Each row is a point. Each copy is the shape, with its points in the same order, stretched, turned, moved and blurred by noise. Say if it was mirrored as well.
In the rows, zero is written as 128.

Shape (7 x 2)
[[113 194]
 [166 126]
 [134 105]
 [189 160]
 [135  68]
 [122 169]
 [180  75]]
Copy 1 (7 x 2)
[[166 181]
 [147  95]
 [107 100]
 [193  98]
 [ 76  67]
 [154 159]
 [111  35]]
Copy 1 is: only turned
Copy 2 (7 x 2)
[[ 97 170]
 [113  70]
 [155  81]
 [ 64  75]
 [186  51]
 [105 141]
 [144  19]]
Copy 2 is: mirrored
Copy 3 (7 x 2)
[[ 83 165]
 [150 128]
 [131  98]
 [156 166]
 [146  69]
 [ 98 146]
 [182  93]]
Copy 3 is: only turned

Shape (6 x 3)
[[231 163 176]
 [124 149  78]
 [138  71 193]
 [156 144 104]
 [113 152 106]
 [151 127 195]]
Copy 1 (6 x 3)
[[249  79  99]
 [117 145  81]
 [145  73 183]
 [149 119  92]
 [127 152 110]
 [186 106 165]]
Copy 1 is: only turned
Copy 2 (6 x 3)
[[216 117  74]
 [ 85  98 101]
 [156 212  81]
 [124 110  82]
 [ 93 113 117]
 [172 167 104]]
Copy 2 is: mirrored
Copy 3 (6 x 3)
[[ 54 207 115]
 [174 114 101]
 [ 46  93 165]
 [136 138 101]
 [180 111 131]
 [ 73 131 174]]
Copy 3 is: mirrored
Copy 4 (6 x 3)
[[197  60  51]
 [152 170 124]
 [113  67 145]
 [172 141 119]
 [140 170 120]
 [126  75 100]]
Copy 4 is: mirrored

Shape (12 x 6)
[[106 140 185 160 117 136]
 [125  95  79 115  87 140]
 [195 114 124 148  94 108]
 [176 110 133 117  66 167]
 [141 102  84 150 111  59]
 [ 88 159 181 173 170  84]
 [ 93 120 164 112 177 103]
 [121 114  21 149 108 113]
 [107 111 166 161 164 138]
 [121 125 186 167 158 103]
 [193 150 106  91 123 149]
 [149  86  66 169 123 111]]
Copy 1 (12 x 6)
[[133 131 150 136 102  89]
 [ 93  43 124 117 113 131]
 [ 97  58 119 185 152 114]
 [102  53 126 186  87 133]
 [ 69  71 121 127 194 103]
 [140 175 146 106 149  84]
 [145 128 149  99 162 137]
 [ 87  45  69  98 133 103]
 [171 120 140 116 117  96]
 [146 132 153 142 151  76]
 [135  78  88 158 132 174]
 [109  42  93 124 151  87]]
Copy 1 is: mirrored
Copy 2 (12 x 6)
[[ 97 128 138 125  72 145]
 [135  97  87 149 158 123]
 [178 109 106 152  83 113]
 [156  94  75 170 101 159]
 [157  94 133 117 130  59]
 [ 96 149 203  95  79 119]
 [120 121 181  78 114 153]
 [145 122 122 155 187  72]
 [111 149 138  95  98 146]
 [120 135 155  95  68 126]
 [189 114 145 172 136 172]
 [158 132 100 129 146  78]]
Copy 2 is: mirrored
Copy 3 (12 x 6)
[[ 88  73 116 133 172 113]
 [172 135 129 101 104 185]
 [153 112 146 189 132 162]
 [152 134 171 137 178 192]
 [178  98 110 163  63 130]
 [ 74  69  62 153 123  60]
 [135 111  37 129 141  85]
 [156 140 112 119  23 184]
 [104  75  57 146 156 130]
 [103  65  71 170 157  95]
 [138 201 127 161 127 163]
 [158  97  94 161  70 190]]
Copy 3 is: only turned
Copy 4 (12 x 6)
[[ 86 202 132 134 112 147]
 [117  77 121 141 117 112]
 [158 159 118 192  97  86]
 [142 105 165 172  60 124]
 [121 134  87 160 156  63]
 [ 79 249  96 116 178 135]
 [103 202 130  63 144 112]
 [120  44  61 162 171 130]
 [101 209  94 100 121 153]
 [107 234 106 120 124 110]
 [190 131 176 147 105 135]
 [142 108  39 157 130 117]]
Copy 4 is: mirrored

Shape (14 x 9)
[[154 177 179 149 131 124 122  96 114]
 [ 73 101 113 156 168 185 147 154 177]
 [120  93 111 110 143 158 115 249 168]
 [153 107 193 108 109 168  94 107 112]
 [122 150 122 154 114 152 144 143 181]
 [158 113 116 105 114 124 100  84 116]
 [131  87 103 181 145  90 109 115 152]
 [111 106 137 132 157 103 145 108 140]
 [200 176 169 155 156 145 120 107 131]
 [171  84 119 136 114 114 141  92  74]
 [137 118  51 125 166 113 118 165 154]
 [149 150 120 138 138 161  93 146 130]
 [165 115 158 124 123 151 114 150 126]
 [109 136 127 152 130 141 121 145  74]]
Copy 1 (14 x 9)
[[160 173 147 178 173  69 143 113 130]
 [ 80  72 167 158 122 178 140 150 211]
 [108 132 157 131 120 191  31 195 182]
 [140 155 205 151 111  90  86  99  94]
 [107 138 164 198 144 126 159 171 159]
 [120 143 142 119 104  82 135 133  78]
 [128  99 119 132  97  72 139 193 168]
 [120 106 143 102 139  94 152 157 160]
 [142 152 134 207 194  65 101 119 117]
 [180  96 113 113 113  89 135 163  76]
 [ 94 114  82 113 126 142 112 189 154]
 [124 155 135 178 130 127  97 125 136]
 [143 142 166 157 134 109  76 146 118]
 [181 139 120 142 121 148 132 124 156]]
Copy 1 is: mirrored
Copy 2 (14 x 9)
[[109  73 164  91  68 136 169  87 129]
 [114 141 134 149 204 174 114 144 198]
 [128 197 151  94 159 169 101 208 140]
 [ 90  77 153  49 132 179 132 127  90]
 [154 117 123 130 126 183 125 120 170]
 [ 95  84  91  98 112 136 115 151 109]
 [134  78 137 130 112 116  70 155 179]
 [131 103 124 131 146 105 113 113 143]
 [116  58 166  69  75 138 190 143 164]
 [102  52 128 131 115 112 100 165  87]
 [112 152  95 146 116 111 101 207 170]
 [ 84 123 140  94  91 171 137 167 158]
 [120 102 165  80 120 146 132 162 118]
 [ 75 114 169 154 104 150 112 136 108]]
Copy 2 is: mirrored
